Rows are points. Each copy is the shape, with its points in the same order, stretched, turned, moved and blurred by noise. Some copies are also mirrored. Which?

Shape:
[[-1.20  1.21  2.83]
 [-4.26  1.99 -1.46]
 [ 0.95  0.63  0.65]
 [ 0.28 -1.34 -1.29]
 [ 1.61  1.57 -1.42]
 [ 2.58  1.09 -0.40]
 [-2.35  2.00  3.81]
 [-3.12  0.17 -0.79]]
Copy 1 (8 x 3):
[[ 0.65  1.73  2.80]
 [ 3.90  4.62 -1.51]
 [-0.85  0.02  0.69]
 [ 1.26 -0.86 -0.14]
 [-1.55  0.20 -1.79]
 [-2.47 -0.96 -0.79]
 [ 1.22  3.14  3.51]
 [ 3.60  2.45  0.03]]
Copy 1 is: mirrored
Copy 2 (8 x 3):
[[ 1.77  2.58  2.15]
 [-2.82  2.72  4.39]
 [ 0.36 -0.14  1.53]
 [-1.39 -0.12 -0.24]
 [-0.60 -1.46  2.40]
 [ 0.58 -2.00  1.57]
 [ 2.69  3.23  3.20]
 [-1.92  2.48  2.81]]
Copy 2 is: mirrored
Copy 3 (8 x 3):
[[-0.56  2.37 -1.31]
 [ 3.23  4.01  1.00]
 [ 0.36  0.12 -1.06]
 [ 1.07  0.05  1.20]
 [ 2.24 -0.27 -1.13]
 [ 1.14 -0.94 -1.45]
 [-0.92  3.63 -1.64]
 [ 1.61  2.66  1.54]]
Copy 3 is: mirrored
Copy 4:
[[-2.69 -3.14  0.42]
 [-5.30 -0.12  0.38]
 [ 0.51 -1.53  0.30]
 [ 0.18  0.21 -1.01]
 [ 0.93  0.73  1.27]
 [ 2.22  0.23  0.99]
 [-4.02 -4.34  0.64]
 [-3.87 -0.18 -0.99]]
Copy 4 is: only turned

Shape, 11 rows:
[[ 1.74 -0.22  1.42 -1.55  2.38  1.69]
 [ 0.46 -0.28 -0.23 -2.70  2.31 -0.72]
 [-0.42  0.61 -3.67  0.37 -2.92  0.33]
 [-0.73 -0.19 -1.33  3.43 -2.07 -0.37]
 [ 0.93 -1.66 -0.42  1.58 -1.51 -2.64]
 [-2.18 -0.43  1.69 -2.28 -0.88  1.88]
 [ 2.16  0.37  0.17 -1.33 -1.73 -0.62]
 [ 2.71 -3.07 -3.03  0.50 -1.19 -1.13]
 [-1.07 -3.64 -3.50  2.66  2.31 -3.00]
 [-2.79 -3.22  0.74  1.10  0.25 -3.40]
 [ 1.67  1.81  1.42 -2.52  2.21 -0.65]]
Copy 1, 11 rows:
[[-0.86 -0.99 -2.55  1.66 -4.20  2.32]
 [-1.44 -1.85 -0.31 -0.44 -3.73  2.45]
 [ 4.67 -0.35  1.79 -2.76  1.22  0.48]
 [ 2.24 -0.58  0.11 -0.45  2.89 -2.00]
 [ 0.55 -1.73  2.29  1.63 -0.31 -1.29]
 [-0.63  1.68 -0.17 -0.68  0.18  4.96]
 [ 1.48  0.36  1.42  0.19 -3.32  1.29]
 [ 2.92 -4.38  3.52  0.74 -1.28 -0.09]
 [-0.44 -6.25  0.96  0.88  2.02 -2.05]
 [-3.88 -2.13  2.28  0.93  2.60  0.61]
 [-1.66  0.27 -1.93 -0.04 -5.37  1.25]]
Copy 1 is: mirrored
Copy 2, 11 rows:
[[ 2.08  2.01 -1.69  1.88 -0.35 -0.83]
 [ 1.28  0.81 -2.80 -0.16  1.47 -1.61]
 [-0.66 -1.30  0.14 -4.53 -0.41 -0.77]
 [-0.05 -2.28  1.95 -1.78  0.02  0.03]
 [-0.49 -2.04  1.72  0.11  1.63 -2.32]
 [-1.39 -0.36 -2.93  0.92 -0.82  0.61]
 [-1.61  1.17  0.16 -0.18 -0.47 -1.95]
 [ 0.62 -3.11  0.95 -1.49  0.14 -4.62]
 [ 3.73 -4.49  0.04 -1.00  4.41 -2.23]
 [ 0.15 -3.75 -1.12  1.78  3.29 -0.63]
 [ 0.48  2.99 -2.28  1.16  1.74 -1.03]]
Copy 2 is: mirrored
Copy 3 (11 x 6):
[[ 2.62 -1.77 -0.47 -0.64  0.44 -1.20]
 [ 1.57  0.85  0.14 -0.99 -0.78 -2.93]
 [-3.07  2.46 -1.55  3.56  1.75 -0.82]
 [-4.23 -0.32  0.74  1.37  1.00  1.43]
 [-2.84  0.07 -1.74 -0.75 -2.11  1.30]
 [-0.09  0.80 -0.54 -3.23  4.26 -0.45]
 [-0.26  2.29 -3.39 -0.13 -0.98  0.99]
 [-1.77 -0.91 -4.04  2.49 -2.20 -2.01]
 [-3.87 -2.18  1.76  0.07 -2.63 -4.17]
 [-3.29 -0.50  1.79 -4.67 -0.43 -1.20]
 [ 2.76  2.05  0.34 -0.89 -1.49 -0.40]]
Copy 3 is: only turned

Shape:
[[-0.48  0.83 -0.62  2.32 -1.72 -0.58  0.33  1.12  0.41]
 [-0.74  0.04  0.43  2.24 -2.23 -1.98  1.60  2.88  0.02]
 [-0.27  1.88 -0.78 -0.39 -2.38  2.66 -0.46  0.56 -0.84]
 [-0.49 -1.07  2.80  1.82  1.76 -1.63  0.52 -1.06  1.34]
 [ 1.77 -0.61  2.53  2.46  3.20 -1.20  0.92 -0.97 -1.55]
 [-1.59  0.02  0.38  1.54 -0.62 -2.25 -0.13 -1.36 -0.21]
 [-1.58 -5.52  0.87 -1.53  5.79 -0.48  1.23 -1.50  0.92]
 [-0.53  2.78  0.44 -1.60 -2.93 -0.80 -0.48 -0.50  1.58]
 [ 3.15  0.16 -1.27  2.09 -1.01 -0.06  1.27  1.51  1.31]
 [-1.28 -2.71 -0.70 -2.01 -2.94 -1.53  1.27  0.70 -0.16]
 [-1.68  2.78  4.65  1.27 -1.33 -1.48  3.67 -1.14  1.07]
 [-0.51  1.60 -0.51 -5.61 -0.13 -0.31 -0.38  0.25 -0.94]
 [ 5.59  0.76 -1.19 -0.27 -2.06  5.21 -0.58 -0.63 -0.58]
 [-0.45 -2.30  1.34  1.48 -0.92 -1.74 -0.45  3.64  1.00]
 [-1.21  3.40 -0.52  0.61 -2.14  0.25  1.42 -0.28  0.84]]
Copy 1 (15 x 9):
[[-1.23  0.07  4.02  0.36  1.04  0.74 -1.77 -1.58 -0.28]
 [ 0.29  1.26  5.35  0.91  0.80 -0.05 -0.47 -3.49 -0.32]
 [-2.52 -0.05  1.49 -1.50 -2.76  1.60 -1.04  0.12 -0.07]
 [ 2.97 -0.42  1.90 -1.74  2.04 -2.51 -1.76 -1.29  0.84]
 [ 2.55  0.22  0.67  0.46  0.97 -4.31 -2.48  0.98 -1.45]
 [ 0.09 -1.36  2.25 -0.15  1.89 -2.13 -2.60 -1.46  2.20]
 [ 2.21 -0.92 -5.21 -3.49  4.54 -4.64  3.88 -0.20 -0.22]
 [ 1.47  0.92  2.13 -1.03 -0.54  2.37 -2.98 -1.93  3.16]
 [ 0.58  0.56  2.76  1.40  1.97  2.72 -1.03 -0.10 -3.12]
 [ 0.99 -2.34  0.72 -0.12  0.11  0.52  2.27 -3.55  0.79]
 [ 3.57  0.57  3.40 -3.30 -1.22 -1.16 -5.01 -5.59  1.68]
 [ 1.09  2.75 -3.40 -0.84 -1.62 -0.23  0.63 -0.82  2.72]
 [-0.58 -1.58 -0.48  0.23 -3.12  4.78 -0.38  4.17 -4.09]
 [ 1.76  1.15  4.77  0.20  1.74 -0.09  2.40 -1.45 -0.21]
 [-1.00  1.12  2.22 -1.40 -0.38  1.49 -3.89 -2.53  1.22]]
Copy 1 is: only turned
Copy 2 (15 x 9):
[[ 0.57 -0.33  1.40 -3.72  0.22  0.96 -0.94  1.46 -1.89]
 [ 1.80 -0.85  1.90 -4.66 -1.36 -0.05 -1.10 -0.17 -1.38]
 [ 1.73  0.92 -0.80 -3.13  2.50  0.89  0.64  1.28 -0.15]
 [-0.74  0.00  2.83  1.07 -2.12 -1.57 -0.26  0.06 -0.01]
 [ 1.40 -0.67  2.59  3.54 -0.94 -2.16  0.17 -1.18 -2.34]
 [-1.58  0.10  2.47 -1.66 -0.83 -0.17  0.01 -1.12 -2.16]
 [-2.72 -1.64 -0.07  5.32 -6.25 -1.17  3.70  1.10  1.74]
 [ 0.27  2.63 -1.86 -4.30  1.29 -0.32 -0.89 -0.64 -0.16]
 [ 1.73  1.06  0.20 -2.17 -1.08  0.67 -2.43  1.98 -3.09]
 [ 0.00  0.13 -0.18 -4.90 -4.10  2.57  0.55 -1.72  0.79]
 [ 1.96  4.24  3.94 -3.21 -0.02 -4.08  1.22 -1.16 -0.43]
 [ 0.17  0.38 -6.17 -1.95  0.29 -1.21  3.09 -1.93  0.51]
 [ 4.00  2.13 -2.44  0.09  2.89  1.83 -2.28  1.83 -1.69]
 [ 0.57 -3.04  1.69 -2.45 -2.47  0.30 -2.79  0.45  1.28]
 [ 0.58  2.78 -0.44 -4.48  1.91 -0.36  0.49  1.67 -2.58]]
Copy 2 is: only turned
Copy 3 (15 x 9):
[[-0.69  0.89 -4.07  1.24  1.08 -1.39 -1.71 -1.70 -1.32]
 [-3.08  1.84 -5.08  0.46  1.27 -2.15 -0.80 -1.13 -1.06]
 [ 1.13 -1.39 -2.83 -0.04 -1.27 -2.47 -0.93 -0.55 -2.99]
 [-2.07  4.05  0.23  0.69  0.49  1.93 -1.89  0.40  0.81]
 [-1.04  4.14  1.21 -1.71  1.30 -0.07 -2.11 -0.34  2.97]
 [-1.41  1.35 -2.27  0.64  1.38  0.67 -3.68  0.44  0.13]
 [-3.10  3.21  6.31  0.02  5.06  2.77  0.34  1.38  1.69]
 [-0.19 -1.20 -4.21  0.86 -2.07  1.80 -0.45  0.82 -1.68]
 [-0.86 -0.02 -2.59  0.39  1.34 -0.85  1.03 -4.34  0.14]
 [-4.73 -1.99 -1.51 -0.34  1.23 -0.32 -0.04  0.13 -1.43]
 [-2.50  5.26 -4.62 -2.47 -3.63  2.52 -2.09  0.94 -2.93]
 [ 0.00 -2.64 -1.06 -1.02  0.50  1.04  1.99  3.36  0.19]
 [ 2.06 -3.73  1.04 -1.48 -3.12 -2.46  1.35 -4.44 -1.44]
 [-3.76  1.66 -2.10  2.70  1.48 -2.16  0.58 -0.17  0.38]
 [ 0.71  0.66 -5.32 -0.13 -0.54  0.45 -1.53 -0.78 -3.05]]
Copy 3 is: only turned
Copy 4:
[[-1.59 -1.49  2.34  0.89  0.05  0.56 -1.55 -0.83  1.29]
 [-2.51 -0.23  3.69  0.85  0.54  2.09 -1.86 -1.28  1.11]
 [ 1.64 -1.91  0.75 -1.04  0.91  0.03  0.97 -0.05  0.18]
 [-2.99  0.17 -1.30  1.93  0.51  0.40 -2.69 -1.49  0.01]
 [-2.42  1.44 -1.53  2.47  1.58  1.10 -3.21  1.48  0.93]
 [-3.57 -0.84  0.43  0.49  0.66 -0.43 -1.32 -0.52  0.69]
 [-2.16  0.91 -4.96  1.40 -2.26  1.71  0.08 -0.37 -3.57]
 [-0.25 -0.82  0.73 -0.29  0.50 -1.23  1.45 -2.80  1.39]
 [-0.16 -0.06  3.06  3.74 -1.13  0.87 -0.01  0.42  1.42]
 [-1.11  0.57  2.09 -0.27 -0.19  0.84  2.28 -1.50 -2.54]
 [-3.00 -0.57 -0.36  1.87  4.94  0.96 -2.58 -3.14  1.62]
 [ 1.04  0.82 -2.19 -2.25 -0.61  0.19  4.68 -0.91  0.02]
 [ 5.76 -0.81  1.01  2.10  0.02 -1.35  1.81  1.96 -0.61]
 [-1.13  1.13  2.66  0.54 -1.79  1.08 -2.39 -1.54  0.06]
 [-1.28 -2.97  1.08  0.58  1.31  0.69  0.55 -1.34  2.13]]
Copy 4 is: mirrored

Shape (17 x 12):
[[ 1.54 -1.16 -1.57  0.07  0.44 -0.08  0.67 -0.81 -0.63 -2.03 -0.47 -0.57]
 [ 3.33 -0.53 -0.78  2.09 -0.45 -2.50  1.38 -0.37  2.90  0.23  1.13  2.28]
 [ 0.72  0.59  0.75  1.38  1.05  1.54 -2.10  1.16  0.88  0.18  0.33  0.45]
 [ 3.42  2.06  1.81 -2.36  1.60  1.56  6.13 -0.01 -2.64  1.17 -2.37 -2.19]
 [-2.31 -0.86  0.37 -1.72 -0.40 -1.76 -0.49 -1.88 -0.04  0.44 -1.15  1.67]
 [-1.49 -2.54  0.54  1.71 -0.19 -2.28  1.09  0.39  0.82 -1.00  0.07  1.62]
 [-2.06 -0.15 -0.19  1.28 -2.62  4.40  1.07  2.25  1.07  0.46  2.33 -0.98]
 [-1.92 -1.17 -0.53 -3.40  2.88  2.40  0.82  0.30  4.69  0.54 -0.02  2.52]
 [-2.38  5.98  1.50  1.37  1.32 -1.55  0.58 -3.46  1.76 -2.37  1.21  2.00]
 [-2.18  0.69 -1.36 -1.45  1.06  1.55  1.46  1.97 -1.09 -2.24  1.35 -2.68]
 [-1.97  1.03 -2.49  0.67  5.33 -1.00  1.86 -3.42  2.25  0.40  2.14  0.76]
 [-0.53  2.85 -1.48  2.13  2.87  0.51 -1.85  1.41 -0.17 -1.93 -2.97  4.65]
 [-0.43 -1.59 -3.11  2.29  0.13 -0.20 -0.31 -3.35  1.36 -2.69 -0.27  1.63]
 [-1.43 -0.01  0.34 -0.05 -1.54  0.36  0.33 -0.37 -0.55 -0.17  3.03  2.14]
 [ 1.07  0.42 -1.53  0.18 -1.18 -1.57  1.85 -2.04  0.61 -1.62  2.43 -0.04]
 [-2.61 -0.11 -2.28  1.38 -2.44 -2.31 -0.12  1.31  0.98 -1.58 -1.78  2.26]
 [ 2.29  5.47 -1.51  1.30 -1.19  1.95  1.21 -0.74  1.40  0.36 -0.21 -0.34]]
Copy 1, 17 rows:
[[-0.78 -0.35  0.87 -0.17 -0.49  2.41 -0.30  1.80  1.43 -0.63  0.59  2.75]
 [ 1.71  1.37 -2.30 -1.67  2.21  2.37  3.28 -1.73  1.13 -2.35 -1.00  1.47]
 [ 0.96 -0.85 -0.99 -0.54 -0.91 -0.19  0.37  0.32 -2.06  1.31  1.03  1.60]
 [ 0.64  0.46  5.13  1.07  3.32  3.16  3.19  5.41  3.57  3.16 -6.44 -0.94]
 [-0.21  0.82  2.71 -1.27  0.68 -1.38 -2.59  2.36  0.78 -1.91  2.06 -0.91]
 [ 1.45  1.92 -0.40  0.89  1.32  1.15 -0.39 -0.15  2.34 -2.38  1.73  1.59]
 [-1.31 -0.84 -0.47  2.79  1.18 -2.62  3.04 -1.17  0.67  2.66 -1.49  1.30]
 [-0.44  1.36 -2.77 -0.78  2.81 -1.59  1.68  6.56 -0.13  0.11  0.63 -1.19]
 [ 1.47  3.79  4.44 -2.65  0.57 -3.68  2.10  1.76 -3.33 -0.12  1.10  4.11]
 [-0.90  0.64  0.69  0.65 -2.49 -1.57  1.20  3.30  2.56  2.38  0.30  3.06]
 [ 1.34  3.74  1.52  0.33 -1.28  0.44  3.56  3.62 -2.74 -4.69  0.16  0.37]
 [ 1.41 -1.41 -0.66 -0.98  0.13 -1.75 -5.26  4.33 -3.37 -0.52 -0.20  5.36]
 [-1.73 -0.36  0.60  1.46 -0.19  1.98 -1.46  0.73 -0.90 -3.89  1.48  3.65]
 [ 0.80 -1.06  0.22  0.09  0.99 -3.82  2.27 -0.52  1.03 -2.18 -0.34  1.88]
 [-0.89  1.04  1.51 -0.89  0.76 -0.37  3.58 -0.92  1.59 -2.13  0.22  2.46]
 [-1.92  1.32  0.13 -0.67  0.27 -2.48 -3.96 -0.30  1.50 -1.20  0.87  2.22]
 [-2.15  0.02  2.85 -1.73  1.06 -1.77  2.74 -0.17 -2.80  2.66 -4.06  1.77]]
Copy 1 is: only turned
Copy 2:
[[ 1.96 -1.19  0.42 -0.51  0.21  2.11 -1.88 -0.23 -0.12 -0.35  1.20  0.04]
 [ 1.98  0.62  3.02  1.31 -0.61  0.06  1.70 -0.79 -0.08  1.67  3.98  1.64]
 [ 1.57 -0.84  0.71 -3.39 -1.63 -1.31 -0.43 -1.25  0.36  0.20 -1.21  0.40]
 [ 2.85 -1.95  0.71  2.42  1.74  0.56 -6.58  0.14 -2.56  1.99 -0.61  5.68]
 [-2.33  0.99 -2.48  0.40 -0.37  0.04  0.82  0.75  0.85  0.11 -0.22  0.29]
 [-2.07  0.13  2.19 -0.48  1.03  0.55  2.92 -0.02  1.61 -0.37  1.47  1.16]
 [ 1.14  0.14  4.19 -2.00  0.81  1.60 -0.62  0.74 -1.41  1.27 -5.86 -1.00]
 [ 0.08  5.10  2.06  1.62 -2.59 -2.65 -2.36  2.65  1.49 -2.88 -2.28  2.31]
 [ 0.38  5.30 -1.98 -5.69  1.42 -0.27  0.19  3.69 -1.74  1.62  2.89  2.53]
 [ 1.92 -0.66  1.31 -2.00  2.99  0.59 -2.66  2.72 -0.36 -1.21 -2.06 -0.96]
 [-0.01  5.99  1.04 -1.78  0.03 -1.53 -4.18  2.11  1.70  1.70  4.71 -0.37]
 [ 3.41  4.05 -2.84 -4.85  0.66 -1.85  0.23 -4.40  1.66 -3.32  0.49  1.24]
 [-0.04  2.99  0.17 -2.24 -1.66  3.16 -0.19 -1.04  0.50 -0.56  2.87 -1.56]
 [ 0.81  1.08  0.22 -1.46  1.53  1.94  1.98  2.03  1.59  1.78 -2.31  1.08]
 [ 2.08  0.67  1.11 -0.01  1.20  2.97  0.00  2.71 -0.83  1.93  2.61  0.25]
 [-0.65  2.04 -0.34 -0.21  2.34  0.81  3.95 -1.66 -0.93 -2.38  0.33 -1.21]
 [ 5.20  2.54 -0.03 -1.91  0.54  0.98 -2.44 -0.91 -5.13  2.15  0.29  0.85]]
Copy 2 is: mirrored

Shape (17 x 12):
[[-6.57  0.91 -0.50  3.01  1.35 -0.98 -1.24  0.70 -1.42  0.16 -0.13 -0.61]
 [-4.80 -3.18  0.81  0.89  0.61  1.20 -0.62  0.08 -1.27  1.85  1.19 -0.44]
 [ 0.66 -0.26 -0.16  3.06  1.20 -4.63  0.18  0.01  0.32 -0.55  5.30 -1.07]
 [-1.54  0.67 -0.43  3.40  1.59 -3.94 -1.16 -0.32 -1.43  0.99 -0.88  0.49]
 [-0.54 -1.09 -2.02  3.22  0.55 -4.97  3.67  0.08  2.31  1.99  2.82  1.23]
 [ 1.08 -2.32 -0.04 -6.29  2.42  2.01  1.36  0.74 -0.75 -2.30 -0.49 -1.03]
 [ 0.56  0.61  0.58  0.02 -8.72  0.46  3.86 -0.64 -1.00  0.37  0.57 -0.59]
 [ 0.45  0.99 -2.97 -3.64  1.96  0.85  0.17 -1.74 -1.48  1.83  0.73  2.72]
 [ 0.70  1.20  0.16 -0.68  1.99  1.99 -1.08 -3.22  1.45 -2.10  0.21  1.29]
 [ 0.42  1.14 -1.48  0.93  0.80  2.19  0.03  0.75 -1.57  1.78  0.97 -0.25]
 [ 0.55 -0.47 -6.13  2.70 -2.41  2.07 -0.63 -1.68  1.01  0.49  0.40  0.83]
 [-0.07  1.32 -0.40  2.08  2.18  1.11 -1.93  0.49  1.62  1.79  0.60  0.01]
 [-3.48 -2.14 -2.02  1.63  2.42  0.13  1.39 -0.10 -1.26  1.67  0.44  7.31]
 [ 0.06 -0.18 -1.36 -3.97  1.27  0.28 -1.54 -0.32 -0.90  1.27 -0.57 -0.92]
 [ 0.49  0.79 -0.36 -3.32  0.43 -2.84 -1.53  0.79 -0.02  1.46  0.80 -0.71]
 [ 0.99 -1.21 -1.43  1.24  0.67  0.78 -1.20 -0.37  1.95 -4.15  1.71  4.22]
 [-0.86 -2.29  0.13  2.06 -2.28  1.37  0.58 -1.09 -1.24  0.46  0.08 -0.84]]
Copy 1:
[[-0.89 -0.11  1.22  1.08  3.77 -2.18  2.48  1.46 -1.78  3.21 -2.51 -3.37]
 [-1.62  1.57  3.76 -0.16  0.96 -0.08  3.43 -0.28 -0.43  2.97 -1.58 -2.41]
 [ 1.96 -0.51 -0.05  3.95  0.20 -0.34 -3.50 -0.27  0.89  1.04 -0.40 -2.80]
 [-0.38 -0.97 -1.34  0.31  1.86 -1.65 -0.09  0.71  1.11  3.48 -0.11 -4.08]
 [-2.49 -0.53  0.38  3.17 -2.06 -0.38 -2.81  1.01 -0.02  0.00  1.39 -2.47]
 [-1.25  1.47  0.39 -3.48  2.35  0.09  0.43 -3.81 -0.16 -2.02 -1.77  3.00]
 [-1.50 -1.08  0.11  0.92 -4.53  2.23 -0.42  4.51  2.50 -0.08 -2.83  2.17]
 [-2.11  1.61  1.64 -1.04  0.13 -5.32 -0.05 -1.36  2.63 -1.06 -1.28  0.19]
 [ 1.20  3.15  1.21 -1.61  2.51 -3.07 -0.86  0.71  1.04 -3.12 -0.08 -2.45]
 [-0.71  1.27 -1.63  1.24  0.15 -1.09  2.00 -0.91  2.11 -0.53 -1.85 -0.78]
 [-3.09  3.59 -1.10  2.78  0.12 -2.62 -0.69  3.20  2.71  1.13  0.22  0.19]
 [-0.02  1.17 -0.18  2.05  2.50 -1.90  2.26 -0.18  1.53 -1.40  0.39 -2.10]
 [-2.15  2.30  1.63 -0.77 -2.79 -4.80  2.50  1.16 -3.04  1.29  0.66 -3.71]
 [-1.81  0.05  0.55 -1.70  2.55 -2.63  0.56 -1.90  2.96  0.45 -1.64  1.41]
 [-0.49 -1.85  1.09  0.10  2.25 -2.16 -0.74 -1.12  2.41  0.34 -0.49  1.36]
 [ 2.22  3.18 -0.19  1.17  0.56 -3.61 -0.97  1.85 -2.36 -1.98  1.88  0.48]
 [-0.72  2.23  0.51 -0.10 -0.74  1.35  1.14  1.41  1.58  2.16 -0.88 -1.43]]
Copy 1 is: mirrored
Copy 2 (17 x 12):
[[-1.81  0.58  3.56 -1.62  1.51 -2.97  2.41  0.78 -2.65  0.88 -3.71  1.15]
 [-2.13  0.84  2.34 -0.53  2.04 -0.82  3.00  4.78 -0.14 -1.15 -1.37  0.92]
 [-3.06 -0.54 -1.15 -2.38  4.17 -4.02 -2.55 -0.11 -1.81  0.09  1.06  1.87]
 [ 0.43 -0.70  0.92 -2.18  0.92 -3.19 -1.55  0.00 -2.32 -0.01 -4.72  0.44]
 [-0.90 -3.32 -3.05 -0.37  2.78 -3.45 -0.34  0.05  0.11  0.92 -2.71  2.73]
 [-2.27  5.81 -1.90  0.12 -0.04  3.75 -0.15  1.67  2.31 -1.90  0.05 -1.70]
 [ 4.87 -5.05 -0.81  3.87  2.37  4.51  4.07  0.56 -1.81  1.12  0.42 -0.40]
 [-1.88  2.75 -2.37 -0.15 -2.49  2.39 -1.67  4.28 -0.63  1.06 -0.40 -0.29]
 [-0.17  1.76 -0.43 -3.08 -0.90 -0.85  0.04  1.96  1.64  2.59  1.86 -2.92]
 [-1.57  0.49  1.01  1.84  0.55  0.01 -1.02  2.99 -1.19  1.47  0.80 -1.69]
 [ 2.86 -1.10 -2.37  1.17  0.05 -4.21  1.68  3.00 -3.68 -0.03  0.22 -1.55]
 [-1.71  0.27  1.58 -0.18 -0.80 -2.60 -1.25  1.91  0.03  1.27  0.53 -1.12]
 [ 1.65  1.12 -1.52 -0.18  1.46 -2.88  0.91  6.09  0.53  2.58 -5.99  2.49]
 [-2.16  3.45 -0.40 -0.01 -2.65  2.48 -1.09  2.74 -1.46 -2.19 -0.22 -0.08]
 [-2.81  2.56 -0.54 -0.09 -1.83  0.93 -2.89  0.84 -1.55 -1.88 -0.22  2.40]
 [ 3.73  4.08 -2.83 -1.60  3.14 -4.44 -0.66  1.76  0.06  1.92  0.14 -0.38]
 [ 1.15 -2.43  0.30  0.11  2.16  0.29  3.21  2.99 -1.52 -1.04 -0.34 -1.14]]
Copy 2 is: mirrored
